Every row gives one point. Each copy is the shape, with its points in the same order, stretched, turned, moved and blurred by noise. Is it also mirrored, or only turned?

Shape:
[[-17   2]
 [-34   3]
 [ 30  18]
 [ 14   6]
 [-23  29]
 [  6 -51]
 [-13  25]
 [  9 -28]]
Copy 1, 8 rows:
[[-12   0]
 [-28  15]
 [ 26 -20]
 [ 10 -18]
 [  2  30]
 [-34 -42]
 [  0  15]
 [-12 -33]]
Copy 1 is: only turned
Copy 2 (8 x 2):
[[  4  -7]
 [ -2 -18]
 [ 13  35]
 [ 20  20]
 [-16   0]
 [ 60 -18]
 [-12   7]
 [ 40  -6]]
Copy 2 is: only turned

Shape (6 x 2):
[[ -1  12]
 [  0  38]
 [ -4 -14]
 [-22 -11]
 [-45 -21]
 [-12 -19]]
Copy 1, 6 rows:
[[ 13 -20]
 [ 30 -35]
 [ -3  -1]
 [-20  -7]
 [-50  -9]
 [-16   2]]
Copy 1 is: mirrored
Copy 2, 6 rows:
[[  0  -5]
 [ 27 -11]
 [-22   3]
 [-30 -18]
 [-52 -39]
 [-30  -9]]
Copy 2 is: mirrored
Copy 3:
[[  8  17]
 [ 11  46]
 [ -1 -14]
 [-16  -8]
 [-36 -17]
 [ -8 -18]]
Copy 3 is: only turned
Copy 4 (6 x 2):
[[ -5  11]
 [-25  30]
 [ 16  -7]
 [ 31   6]
 [ 60  12]
 [ 25  -7]]
Copy 4 is: mirrored

Shape:
[[-22  -1 -18]
 [-13   5   2]
 [ 47 -19  41]
 [ 19  32  -4]
 [ 12  13   5]
 [-26 -13   2]
 [-13 -18 -16]]
Copy 1:
[[ 13 -18 -23]
 [ 14 -13   0]
 [-48   9  58]
 [ 14  29   4]
 [  2  11  11]
 [  6 -33  -4]
 [ -7 -21 -18]]
Copy 1 is: mirrored
Copy 2 (7 x 3):
[[-36  12 -10]
 [-17   1   7]
 [ 34 -60   9]
 [ 26  13 -11]
 [ 10  -3  -3]
 [-39  -5   8]
 [-36  -3 -17]]
Copy 2 is: only turned
Copy 3, 7 rows:
[[ 13  13  22]
 [ -2  17   5]
 [-31 -45 -51]
 [  8  22 -36]
 [ -2   8 -22]
 [ -8   7  23]
 [ 17  -4  18]]
Copy 3 is: mirrored

Shape:
[[ 34  21  13 -16]
 [ -1 -22  -4  -2]
 [ -9  40   8  29]
 [ 10  22   4 -15]
 [ 22  -8 -23  -5]
 [-18  18  -6 -23]
 [ -3  -9 -39 -17]]
Copy 1 (7 x 4):
[[  2  24  47  -5]
 [ 10  -7  -3  -9]
 [  0  50   0  27]
 [-13  21  27  -2]
 [ 12  11  10 -32]
 [-34  10   9  -5]
 [-12   3  -7 -40]]
Copy 1 is: only turned
Copy 2 (7 x 4):
[[ 54   6  15  -5]
 [ -6  10  -9   8]
 [  5 -24  51 -30]
 [ 38  -2  12 -14]
 [ 18  -6 -13  18]
 [ 19  -1  -8 -30]
 [  1  -6 -33   1]]
Copy 2 is: mirrored
Copy 3, 7 rows:
[[ 19  28  15  -7]
 [ -4 -20   9 -17]
 [-14  29   3  60]
 [  5  23  -1   2]
 [ 25 -17   4 -10]
 [-11  11 -20   3]
 [ 15 -24 -22 -16]]
Copy 3 is: only turned
Copy 4 (7 x 4):
[[ 29  12 -20 -21]
 [-18 -11  -2 -16]
 [ 10   9   3  37]
 [ 13  22 -11 -11]
 [ -7  -2 -31 -19]
 [ -7  36   2 -10]
 [-27  16 -25 -18]]
Copy 4 is: only turned

Shape, 8 rows:
[[ -1  41  -8 -43]
 [-42 -13  28  13]
 [ 34 -16   2 -10]
 [ -9 -12  35   7]
 [ 32   2  29  32]
 [ 18 -25  25  32]
 [-12 -18  15   2]
 [-14  39 -13   2]]
Copy 1 (8 x 4):
[[ 22  35 -35  -1]
 [-33  27  34  34]
 [ 33 -15  17   7]
 [ -3  20  40  28]
 [ 15   3  53 -14]
 [  4  -8  57   8]
 [ -9   7  26  29]
 [ -8  25 -10 -16]]
Copy 1 is: mirrored
Copy 2 (8 x 4):
[[ 32  58  -4   9]
 [ 19 -47  21  35]
 [-20  -2  37 -19]
 [  0 -29  41  28]
 [-48 -25  36  23]
 [-41 -51  43  12]
 [  4 -30  29  10]
 [  5  17 -22  24]]
Copy 2 is: mirrored
Copy 3 (8 x 4):
[[-31   7  -5 -39]
 [-27 -22  38  35]
 [ 21 -12 -21   3]
 [ -3 -29  21  20]
 [ 42 -15  26   3]
 [ 32 -17  15  32]
 [ -9 -13   9  21]
 [-14  26  19 -17]]
Copy 3 is: only turned
Copy 4 (8 x 4):
[[-10 -29 -60  15]
 [-43  15  31  24]
 [  8   1 -18 -36]
 [-20  -3  27  -5]
 [ 38  -3  28 -13]
 [ 13  15  36 -20]
 [-25  14  11  -3]
 [  5   2 -32  37]]
Copy 4 is: mirrored

Shape:
[[ -2  17 -13  38 -29  29]
 [-10  18 -44  37  39  34]
 [  6  -3 -24  -7  -7  15]
 [  3   5  -1   0   1 -32]
 [-20   9 -12  34 -10  10]
 [ -3  -9  24  43  40  -2]
 [ -9 -27 -24 -18  17 -16]
 [ 24  34   4   2  32   7]
 [-10 -33 -31  25  33   4]
 [ 45   6 -46  44  39  13]
 [-20 -11  21 -16  29 -19]
 [ 31  10 -12 -15 -30 -10]]
Copy 1 (12 x 6):
[[ 21   2  -8   0 -23  50]
 [-21  35 -40 -52  14  42]
 [ 15  -3 -12 -16  -4  -9]
 [-12  14   6  31  11 -17]
 [ -5  16 -18   1 -16  31]
 [-59  12  -3   6   6  35]
 [-21   7 -22  -7   6 -47]
 [ -9  27  29 -23  12  21]
 [-37   5 -50 -21  12   1]
 [ -6  -4 -38 -31  54  50]
 [-51  27  15   5 -11 -28]
 [ 39 -10  16  16   6 -12]]
Copy 1 is: only turned
Copy 2, 12 rows:
[[ -6  33 -19 -32  -1  -9]
 [-24  17 -50  -9  33   1]
 [  9 -12 -20 -15   6 -12]
 [ 23  -3  -6  22   1 -20]
 [-11  22 -21  -7   2 -16]
 [-14  15  -3  30  11  18]
 [  1 -38 -19  22   1 -20]
 [ 21  16  -9   0  42   7]
 [-21 -20 -38  21  -3   0]
 [ 12   5 -60   7  15  28]
 [ -3 -16  13  29  14 -16]
 [ 40  -6  -8  -9  -4 -15]]
Copy 2 is: only turned

Shape:
[[  8   0   8  11 -11 -28]
 [ -6  28 -14  20  19 -13]
 [ -3  37 -14  -3   4  -5]
 [  0 -15 -24  -9 -14 -20]
 [-15 -23  23   9  -9 -11]
 [ -7 -22  -5  -8 -18   7]
 [  4  39   3 -10  16   8]
 [  1  42 -34  13  35  -7]
 [ 21  23   3 -14  18  27]
 [  6 -21   7   0   3 -23]
 [-18 -31  10 -21  -7 -26]]
Copy 1, 11 rows:
[[-24 -24 -17   8 -15 -21]
 [ -2   9 -36  -1   4 -25]
 [ -9  -1 -27   6  20 -12]
 [-19  -7 -18  -7 -10  18]
 [-33  -2  22   0 -15 -17]
 [-13   3  14   9  -9  24]
 [  3  -3  -8   1  32 -15]
 [ 17  18 -50 -20  14 -18]
 [ 25 -17   5   2  23   5]
 [-18 -21  -8 -18 -13  -5]
 [-48 -10  16 -19  -6   4]]
Copy 1 is: mirrored
Copy 2:
[[  5  13  15  11   1 -17]
 [-11  24  -1  42  15  13]
 [-19  23   5  10  26  14]
 [ 19  22  -8  -5  15  -8]
 [ 24 -17  16  -5 -13 -13]
 [ 17  -1  -4 -24  -4  -1]
 [-38   8   4   6  22  14]
 [-28  38 -18  53  29  23]
 [-46   3 -13  -3   8  11]
 [ 10   0  -2   8   2 -23]
 [ 29 -15   6 -18  15 -23]]
Copy 2 is: mirrored
Copy 3, 11 rows:
[[ -2   1   8  23 -22  -6]
 [ 29  19   3  39  10 -27]
 [ 23  45   2  28  -1 -12]
 [ -4   1  -6 -15 -29 -26]
 [-20 -14  28   1  -2  -1]
 [-25  -1   1 -26  -4  -9]
 [ 24  42  -5  22  11   9]
 [ 51  34 -11  35  15 -29]
 [ 10  26 -17   0  24  24]
 [ -1 -21   7  -5 -11  -1]
 [ -6  -9  23 -29 -23  -1]]
Copy 3 is: only turned
Copy 4 (11 x 6):
[[  9  20  20  10   8  -5]
 [-31  15  -4  -6  20  22]
 [-36  21 -15 -17  -2  13]
 [-20   3  11  30 -25 -11]
 [ 28   1  32   8   2  15]
 [  8  -7   3  19 -21   6]
 [-20  10 -26 -38  10  10]
 [-60   9 -24 -11  20  15]
 [ -6  -7 -41 -33   8  -6]
 [  8  -4  21  13   6 -14]
 [  3  -8  37  11 -19  -5]]
Copy 4 is: only turned

Shape (12 x 8):
[[  9  -1 -26  10 -15  18  30  -9]
 [-60   8   6  -1   4 -24  17 -12]
 [  1  -2 -36 -12 -11  12   0 -12]
 [ -8 -16  -5  -9 -30  -4 -10 -28]
 [ 16  10 -11 -19  23  12  16  11]
 [  4   6 -29  -3   5   7  31  15]
 [ -5   4   2 -15 -27 -12   6  10]
 [ 21  26  11 -14 -12  -7  -8 -17]
 [-14 -18  21 -31  19  -4 -16  -3]
 [  8  -6  -9   7  13  -9  -9   1]
 [-18  29   3  30  -8  11 -27  -2]
 [ 15  32   2  18  -1 -10  11 -12]]
Copy 1:
[[  3  -8   0  15  -1 -27  -7   6]
 [-46  -1  37 -28 -15 -19  24  45]
 [  8 -18   3  -1 -20  -3 -10  -7]
 [  3 -38   9 -11   1   3  -3  10]
 [-11  18 -19   1 -10  -7  -1 -13]
 [ -6  21   1   6  -8 -24 -15   1]
 [ -1  -2  -3  -9   6  -5 -13  30]
 [ 18 -13 -27 -12  -7  -2  18  19]
 [-36   2   1 -23   3  23   3  -5]
 [ 13   5   6  -7   5   4   9 -18]
 [ 18  -9  16  13 -17  16  40  23]
 [ 23   1  -8  -6  -1 -19  33  23]]
Copy 1 is: only turned
Copy 2:
[[ 20   3 -21 -19  14   7  -3 -24]
 [ -2  -5  45 -22  13 -43  14 -39]
 [ 12   6  -9  -1  28  18  15  -2]
 [-20  23  13  -6  28  11  -4   4]
 [ 34 -27 -14   9 -12  -9   0   7]
 [ 29 -22 -18  -1   1   5   8 -25]
 [ -5   1  17  -2  -6  17 -13   2]
 [  5  -6  17 -20 -18   9  -3  36]
 [ -6 -13  18  29   4 -29  -7  21]
 [ -9 -10  -2   8  -2  -9  19   7]
 [ -6  36  21 -16 -36 -25  33   0]
 [  6 -12   8 -35 -29 -14   9   0]]
Copy 2 is: only turned

Shape, 13 rows:
[[-27  26  24  21 -13 -15 -14 -42]
 [-29  56   8   3 -13  -8  -2 -31]
 [ -5 -13  19  -6 -18  25 -17  -6]
 [ 11  -6  -2  15  -4  36 -22  19]
 [ 13   3 -12  32  28   3  32  12]
 [ -6  29  22 -23  -6 -26   0  10]
 [  7 -15  29   0 -28  32   6  13]
 [ 16  -1 -18  23  -6  13   9  13]
 [ 19   9 -20  -9   7 -13  23  -5]
 [ -3   1 -34  -3  -3 -12  20  26]
 [ 21   1   1 -24  31 -34  25  10]
 [-16  25  23  20 -24 -22 -16 -23]
 [-13  -1  -3 -27  16 -19  21  18]]
Copy 1, 13 rows:
[[-57   7   5 -14   4 -30  -3   4]
 [-60   0  12 -44  10 -12 -20  14]
 [ -6 -17  17  19 -12 -20 -23 -13]
 [ 26   2   7   7 -29 -14 -31  -2]
 [ 24   4  -9 -13 -21  15  15  36]
 [ -5 -33  14 -43  17 -22   3   0]
 [  6 -41  23  18 -32 -10 -14  -3]
 [ 19  -5  -2 -10 -38   9 -10   5]
 [  8  -8   9 -31  -5  26  10   5]
 [ 20 -17 -27 -25 -13  20  -5   2]
 [ 33 -20   9 -37  20   7  43  13]
 [-42  -7   6 -24 -11 -36  -3  -4]
 [ 18 -29 -13 -17  23   4   9  11]]
Copy 1 is: only turned
Copy 2, 13 rows:
[[-23  14   7  55   6  10  16 -24]
 [-19  41 -13  33  -7   7   2 -20]
 [ 12 -14   9  16   4  -3 -20   6]
 [ 11  -8  19  -8 -14  13  -5  24]
 [  6  35  23  -4 -13 -14  53  38]
 [ -8  38  30  -5   4 -25 -10 -13]
 [ 27 -10  19  13 -20 -22 -17  11]
 [  1   2  15 -14 -21  -5  26  18]
 [  3  24   1 -28   3 -20  34   5]
 [-21  16  10 -40 -10 -33  19  29]
 [  9  41  34 -34  26 -39  30  12]
 [-24  10  20  33  -5   3  13 -31]
 [ -7  34  18 -20  16 -45   1  28]]
Copy 2 is: mirrored
Copy 3:
[[-23   5  56  34  22 -11   1 -50]
 [-21  34  49   8  23  -5 -10 -49]
 [ 18 -11  28  11 -14  -9  17 -11]
 [  8   8   0  29 -34 -17   8  23]
 [-18   0 -18  35  23  29 -27  25]
 [-15  14  23 -11  34 -18  23 -21]
 [ 26  -4   9  12 -16  15  39   5]
 [-12   0 -16  28 -19  11  -2   9]
 [-14  -5 -23   1  23  14 -19 -18]
 [-34  -5 -18 -11  -2  21 -13  10]
 [-14 -18 -16  -9  54  -1 -12   1]
 [-28  11  36  33  17 -16  22 -46]
 [-14 -14  12 -22  33   9 -12  12]]
Copy 3 is: only turned

Shape:
[[-23   2  12  21 -42   4  -1  -6 -20]
 [ 20 -17 -12   2  23  -2   1  17 -11]
 [ 24  -5   4 -15  11   4  -8  -2   3]
 [-12  16   0  11 -18  -6  14   0  16]
 [  5   6 -10  -8 -20 -15  10  -8   4]
 [  7  -3  12 -29 -22 -24   8  11  11]
 [ 17  -6   9   5  15   9 -11   7   4]
 [ -3  -9   4 -13  -8 -19 -11   7  14]
 [ 20 -24 -10  -1  12   3  -5  -4   6]
 [ 14 -10  -1   4  24 -12 -11  -5 -14]
 [  1 -18   0 -16  20   3   2  -3 -11]
 [  2   0 -16  -1   5   8 -14   4 -13]]
Copy 1, 12 rows:
[[ 12  11   9 -18   7  19  40 -33   1]
 [ 21  -2   0  37  -1 -22 -10  28  14]
 [ 12   3 -14  16  -6  -4  -9  34  -4]
 [-36   6  -8 -10  12  -4  12 -22 -10]
 [-24  12  10   6  -8   6  18  -7 -19]
 [-21  39  -5  16  13   7   9   3 -23]
 [ 19  -7 -24  14  -2 -12 -16  22  10]
 [ -9  17 -11  20  -1   9 -12   1  -3]
 [ 10  -1   2  19 -21 -11 -18  29  11]
 [ 29 -12  -3  27 -19  -5 -25  15   0]
 [ 22  -5  11  13   3   5 -14  18   8]
 [ 14 -13  -2  21   0   6  13  10  13]]
Copy 1 is: only turned
Copy 2, 12 rows:
[[ 43   6  -7  31   8  25  17  -8  38]
 [-31  -5  12 -16  14 -32  -8   0 -19]
 [ -7 -17 -13 -19  -8 -22 -25   2 -20]
 [ 34  23   2  -8  -1   2   5   7  22]
 [ 25   3  -2 -13  21  -1  -9  -3   2]
 [ 27 -13  10  -7  17 -12 -20  28  10]
 [-11 -12  -5 -11 -14 -29 -13   6  -1]
 [  7 -25   8 -11   4  -6 -17  17  19]
 [-15 -26   7 -29   3 -21 -21 -15 -17]
 [-26  -8 -11 -13   4 -26 -26  -6  -3]
 [-15  -6   2  -5   4  -9 -30   5 -15]
 [ -5 -11  -8 -13  10   1  -6  -8  -8]]
Copy 2 is: mirrored
Copy 3, 12 rows:
[[  0 -20 -11  12 -60  -2   3   2   8]
 [ 21  -3   6  -2   5  30  31   2 -24]
 [ 16   7  12   8  14  -6  19   5 -12]
 [  5  -3 -16  13 -17   5 -16 -23   4]
 [ 27  -2 -16   8 -14  -8  -2 -11  -9]
 [  4   2 -29  21  -9 -23   4  -1 -22]
 [  3   1  13  14   4   8  15   1 -10]
 [ -8   4  -9   9  -6 -12  -9  -9 -28]
 [ 18 -15  10   5  13   5  11  -6 -23]
 [ 25   4  18   1  -4  20   3  14 -19]
 [  8 -10   1 -10   6   7  12  16  -5]
 [ 12   6  10 -16  -8  12  20  -5  -9]]
Copy 3 is: mirrored
